Every row gives one point. Examples show where two turns around zero, p and q, send a point. Write where each new point lands after one turn and then the other. Backwards means that the second turn is done in reverse. Each puzzle has new turns, and all numbers are rounded.

Turn p:
[-9 58  2] => [-15  21  53]
[ 16 -22 -20] => [ 27   1 -21]
[ 38 -51 -12] => [ 44 -25 -40]
[-16   0  67] => [-50 -46   9]
[24 32 -6] => [19  3 35]
[-53 -17 -30] => [-25  45 -36]
Turn q:
[-22  33 -39] => [ -3 -30 -47]
[31 -5 52] => [-23  44  35]
[ -4   9 -49] => [ 25 -17 -40]
[ 30 -41  52] => [ 2 41 60]
[-34   4 -16] => [ -1 -37  -9]
Where do these land?
q, then p: [ 10 -43 -50] => [ 59 -30   9]
q, then p: [  4  55 -23] => [ 11  56 -16]
q, then p: [13 -9 60] => [-53 -14  29]
p, then q backwards: [-28  -3  14] => [-5 27 15]

Turn p:
[ 19  21  35  29 -39 -26] => [ 22  44  36  20 -10  29]
[ 37  15 -50  16  65  -1] => [ 43 -16 -41 -64  27   1]
[ -7  -5  -4  50 -27  -8] => [ 3  6 12 20 21 49]
[-44   3  45  34   0 -60] => [ 17  50 -10  69  32   1]
[-50  -1  36 -26  27  45] => [-54   1  10   5  28 -58]
[-12  22 -17 -47 -38  -5] => [-33  13 -16   1 -55   3]
[ 57 -48 -39 -20  28  50] => [ 18 -85  13 -54  -9 -13]
[  1  -7  -5 -37 -16   4] => [-14 -12  -2   2 -35 -12]
Turn q:
[41  5  8 24 -9 46] => [ 47  -9 -21  -9 -22  35]
[-45  46 -44  52  -6  40] => [-9 61 -5 24 17 76]
[ 35 -14 -51  28 -23  15] => [  8  -6 -33  46 -39  27]
[ 30  -9  47 -21  32 -48] => [ 29 -28  19 -10  19 -67]
[-49  42  29 -51  -5 -32] => [-37  45  16 -48  27 -44]
[ 22 -45 -18 -14  21  12] => [ -7 -54 -20  14   0   3]
[-34 -25  30 -17 -10 -34] => [-31  -8  45 -16  -3 -30]
Where do these land?
p, then q: [-12  28 -23 -35 -35  46] => [-60  23  18 -38 -10   9]
q, then p: [ 13  19 -12   7   9 -58] => [ 41  37 -15   9  17  23]
q, then p: [ 22   0  18  32  47 -13] => [ 55 -12  19 -13  21 -11]
q, then p backwards: [-46 -48  30 -12  59  17] => [ -2 -39 -10  45  11  74]
q, then p: [ -5  20  17  34 -27  -7] => [  1  35  33 -15 -13   2]
p, then q: [ 48 -24  12  18  -3 -33] => [ 52 -24 -14  -2 -31  -5]
q, then p: [ -8 -38 -18  45  45  -2] => [ 16 -26  33   4  62  -2]
p, then q: [ 27  60 -15 -76 -75  32] => [-58  63  13 -72 -65  -2]
p, then q: [-38 -17 -10 -14 -20  17] => [-29   3  32  11   4  26]

Turn p:
[ -4  -9 -15  -8 -15  11  20   6  26] => [ 17   5  12  -3  -9 -16   3  29  14]
[  6 -16   8  -5  19  -7 -26   5 -13] => [-14 -10 -12  -7  24   0   1  -7 -23]
[-19 -11   9  -4 -18  16  34  24  -6] => [ -7   8  -9  17 -23   0  26  35   8]
[  7   6  -3   6 -34 -14  31  28  -4] => [ -5  28  -1  30 -27  -6 -14  24   1]
[  4  11  25   1  25 -13 -19 -25  14] => [ -6 -16  29  -6  22  18  -1 -28  -5]
[  7 -17   7  76  40   4  19 -39 -35] => [ 34 -39 -14  40 -23   1  30 -63 -33]
[ 27  12   4 -15   2  16 -22  -4   6] => [ -2  15   9 -35   4   6  -6  -9 -13]
[ 18   5  -6 -22  38 -23 -20 -23  -8] => [-19  -4   8 -15  33 -19  -6 -41  -3]
[-24  18 -12 -15 -37  12  18  13  -6] => [ -6  17 -15   0 -26   6  -4  27  36]
[  1 -13   0 -17  -8 -15 -34 -15   4] => [-15 -22   2 -21  16  -3 -26   2  -5]
[-21  14 -17   2 -13  13   0  31  22] => [22 20 -9  2  8 13 -3 32 21]
Turn q:
[  2  20  -1  25   7   7 -12  14 -12] => [ -6  15  10  -9  -8 -14 -17   9 -23]
[-22   9  23  -7  10 -35  13 -21  20] => [  6  -5  15   3  -5  20 -21 -34  33]
[  3  15 -19  -4 -33  27  -2  28 -35] => [-20  28 -22  -5 -18   7  22  28 -33]
[ 14 -31  11 -19  17 -10  18  29  12] => [  4   3  25   8  14 -15  38   0  28]
[ 10  12 -43  -4 -14   7 -29  14 -23] => [-30   9 -38 -17  -8 -23   5  15 -20]
[ -6 -18  10 -31  36  15  24   1  30] => [ 2 -9 22 24 32  7  5 18 43]
[ -7   7 -12  32 -24  -6  -1 -19  15] => [ 24   2 -23  10 -13  -4 -23 -17 -15]
[ 33  25 -10  -2 -30  20 -26   5 -14] => [  4  14 -30 -40  -3  -1   6  23 -27]
[-28 -20  28  11   5 -13 -12 -27  11] => [ 15 -39  17   9 -19   9 -17 -17  10]
[  1 -20  14   0  26 -13  27 -25  -5] => [  0 -19  24  16  28  12   2 -27   3]
Where do these land?
p, then q: [  8  16  27  -8 -32   4   0   5  16] => [  6   8   8 -11 -27  18   4  33  -1]
q, then p: [ 15  27  -6 -30  24 -16 -52  -5  -8] => [-29 -12   2 -21  42 -13  -2  31  33]
p, then q backwards: [ 30  -2   4   3   4  -8 -20 -26 -24] => [  0   8  -5  23   1 -28 -13 -21 -26]
q, then p: [-15   9 -15  27 -24 -22  18  34  26] => [ 15  16  17  10 -23  16 -47 -22  11]
p, then q: [  1 -14  19  37  42   8  33 -29  -9] => [ 29 -12   8  23  27  24  14 -39 -35]
p, then q: [-18  12 -30  10  -2   0  -1 -17  20] => [ 28  -8  -7 -17  17 -21   3   2  16]
q, then p backwards: [ -3  -9 -12  -4  -6  22  -9  24  -8] => [ -3 -22   6  -9 -10   7  18  20  -4]
q, then p: [  9   3 -25 -13 -19  17  28   2 -21] => [ 20  18 -25  12  -9  -3  21 -17  22]
p, then q: [ 12 -32  43  -7  11  -8  13  -1  28] => [ -4   0  53  10 -15  19  22  -8 -12]
q, then p: [-39 -10  -5 -15   2   4 -10  12 -21] => [  9 -18 -13  17 -13  16   1  34  12]

Turn p:
[-11  -9  -9 -15 -14   9  20  28 -24   2   5  -4] => [  1  -8   6 -31   2  16   4  14  22 -14   8  17]
[-24  20   6 -19  25  12   0  24  33 -23 -16 -18] => [  8  -3 -10  -7 -41  13  -5 -51   2 -14   0   4]
[-21 -21  -3   1   6  -3 -23  -7  32  -5  29  -5] => [ -2  -9  -3  10  10 -31  -6 -29   4 -11  29 -17]
[ 25  38   1   4  14   4   2  12 -19  -1  -4  28] => [-13   1  -6  17  -1  48  16   9 -10  13 -13   1]
[-16 -17  -7   5 -10 -23  12 -30   0 -35 -22 -15] => [ 45   3  12 -24   0 -20 -13  -1 -25   4  -6 -16]
[-13  -8 -22   7  24  19 -24 -14 -19  17 -18 -26] => [-13   5 -11 -14 -34 -25  20  17  10   0  -4 -33]
[ 38   3  24 -14   3  11  26  21  16   1  28  -8] => [-34   1  17  -1  23  14  -8 -30   8  -2 -20  31]
[-10 -18  21 -12  21   4  -2  28  -3   9 -10  33] => [  5 -14  10  15 -14  19  -4  -5  40  24  13   6]
[ -5   8  12 -28 -16  12  -4  -2 -10  15  -9  10] => [  5   9 -11   9  -2  12 -17  16  25 -14 -10   4]
[ 26  28   7   3 -12 -14 -21  22  30   2 -12  11] => [-10   6   8  43 -16  16  -7  -7 -26 -11   4  23]
[  9 -11  25  19 -25  10 -13  -3 -20  12  22  14] => [-22  16  -3   6  28   0 -18  25   8  17  20   3]
[-17  -7 -17  35 -14 -22  30 -32 -21  15  -7   7] => [ 30  -8 -17 -16  22 -24  20  36 -18  24  -3   6]
[ 30   9  -4   7 -15 -29   6 -18 -17  11  34 -17] => [-25 -17   3  -2  38 -10  -6  22 -30  -8 -18   1]
[-11 -15 -35   5  15  10 -10 -29  22 -21 -20  -9] => [ 27  17   7  -3 -15 -28  25 -18  -9  -8   0 -33]
Turn q:
[-15   6  -2  24  22  23  -2   0   6  -3 -11  18] => [ -6  -9  -9  11   2   5 -10   3 -19   1  22 -32]
[ -1 -22  -7  -5 -21   5 -23   6 -41   4   1  33] => [ 26  18 -17 -27 -12 -24 -21 -20   4  23  16   1]
[ -9 -22 -24   6  -5  -8  -2  -3  21  -4  25 -32] => [-20 -31   7  -4  -1 -22  17   4  -7 -10   3  32]
[-16  12 -19 -19 -39 -17  -4  13  39  -1   0  11] => [-11 -14 -14 -36 -20  26  -9  30  -2  -4 -11  27]
[  2 -18 -12 -15   0  -8 -12 -23  -9 -23 -50  -8] => [ 17  12 -31   0  -5 -24  -5  -4  -4 -45 -22  -8]
[ 43  10  -4 -11  10   8   7   1  19  -2 -18  29] => [ -6  15 -25   4  15  31  -8   2  33 -17  14 -10]
[  7 -21   7 -22  45   8  11  14  12  -9  30 -47] => [  4 -30  20  18  57 -13  37   0   3  -5  -5  15]
[-12   5  34  44  10 -23   4 -11 -10 -17  12 -24] => [ -5  12  38  47 -10 -17  -5   9 -26   2  -2   7]
[  1  -3   4 -10  12  -6  21 -11  19  14   0   2] => [-18   0   4  -2  10   1  12  19  16  -3  -8 -12]
[-18  20 -14   9  -4  -3 -18   8   0   7  37  27] => [ -2 -13  26 -27 -11  11 -21   3  -7  17  31   3]
[  9  12  45 -10  -5  16   1 -13  11   9 -12  -3] => [-17  19  -1  13  20  18 -13  -6   0  11 -34 -12]
[ -9  14 -11  18 -15  22 -10  27  17  11 -23  -7] => [ -1 -31 -27   9 -21  26  -5  -6 -14  10  -5  -4]
[ 13   9   7 -17   7  18  20 -32 -28  -2  -3   5] => [ -3  37   7  -8  13   0  17 -24   3  -9  -4 -24]
[ -7 -14 -31  11 -23 -25  25  30 -29 -12   0  -8] => [ 30   3  -9  -2 -38 -14  35  10  -3   7  17  27]
[ 10  12  28  -6   6 -11 -18  -7 -26  28  12   3] => [ 11  12  32   2   3  -3 -20 -18  22  20 -15 -10]
Where do these land?
p, then q: [ 11  20  13 -19  -7 -15   4   3   4   6  -6   5] => [  5   1 -24   9  -4  -4 -19 -10 -10  -1  12  -9]
p, then q: [  8  31 -11  17 -11  13  14   1   9 -12  15 -14] => [ 17  18   8 -21  -1   2  17  -9 -13 -13  13 -24]
p, then q: [-25  -9   1  29  -6   9  23   5 -20 -21   6  20] => [ -6  -9  14 -21  26  14  19 -14  33  12   7  -7]
p, then q backwards: [-18  -9 -20 -10   7   7 -33  13  17   7   1 -21] => [  6  -6 -37  25   9  -9   0 -26  -7   4 -10   1]
p, then q backwards: [  7  -7   2  -6  -7   1  30   8 -30   7  64  16] => [ 17  -7   1 -40  25  26   1   7  46   3  32   4]
p, then q: [ -5  17 -18  -5 -13  -2  29 -13 -22   8 -11   4] => [ 22   1 -30   2   8  18  19   0  15  -7  10  -5]
p, then q: [ 12 -14   8 -25 -17  17  -9   0   6 -14  -9 -18] => [  4   8   8   3   8  20 -28   2 -18 -15 -18   8]
p, then q: [ 28 -16   0   1  -7  -4 -76  -7   4  14 -13 -22] => [ 18 -10  31  25 -36  -2 -19  11 -44  20 -18  36]
q, then p: [ -9   0  18  -9  -8 -15 -69 -18  17   3  -8 -26] => [ 22  12  28  29 -35  -6 -27  19   0  17  16 -41]
p, then q backwards: [ 15  10  14 -11  14  -4   6  17 -31   1  -8 -26] => [-18  21  -1  -8 -25  -7  -7 -10  27  22   2   0]
p, then q: [  2  -7 -18  10  -1 -26   3  -1  20 -14  -7 -11] => [ 11  33  10   9  -1 -18   1  -5  11   4  -2   8]
p, then q: [-21 -16   5  18  -6   5  14  13   9 -13  -4  43] => [-32   0  15   1  16  14   1 -12  32  15  22  -3]
p, then q: [ -7  -3   6  19 -11   5  20   5  13  20  -7 -13] => [  6  11   2 -22 -14   5  -8  19  19   0  12  -6]
q, then p backwards: [ -4  -9  -1   8  50   2  18 -38  -6   7  -3  -4] => [ 15 -27 -33  -8   7   5 -34 -24   5   1  24  -3]
q, then p: [  5  12   2 -16  23   6  28  12   9   2  -9  65] => [-49  -5 -11 -13 -13   5  18 -36   6 -40  -2  11]
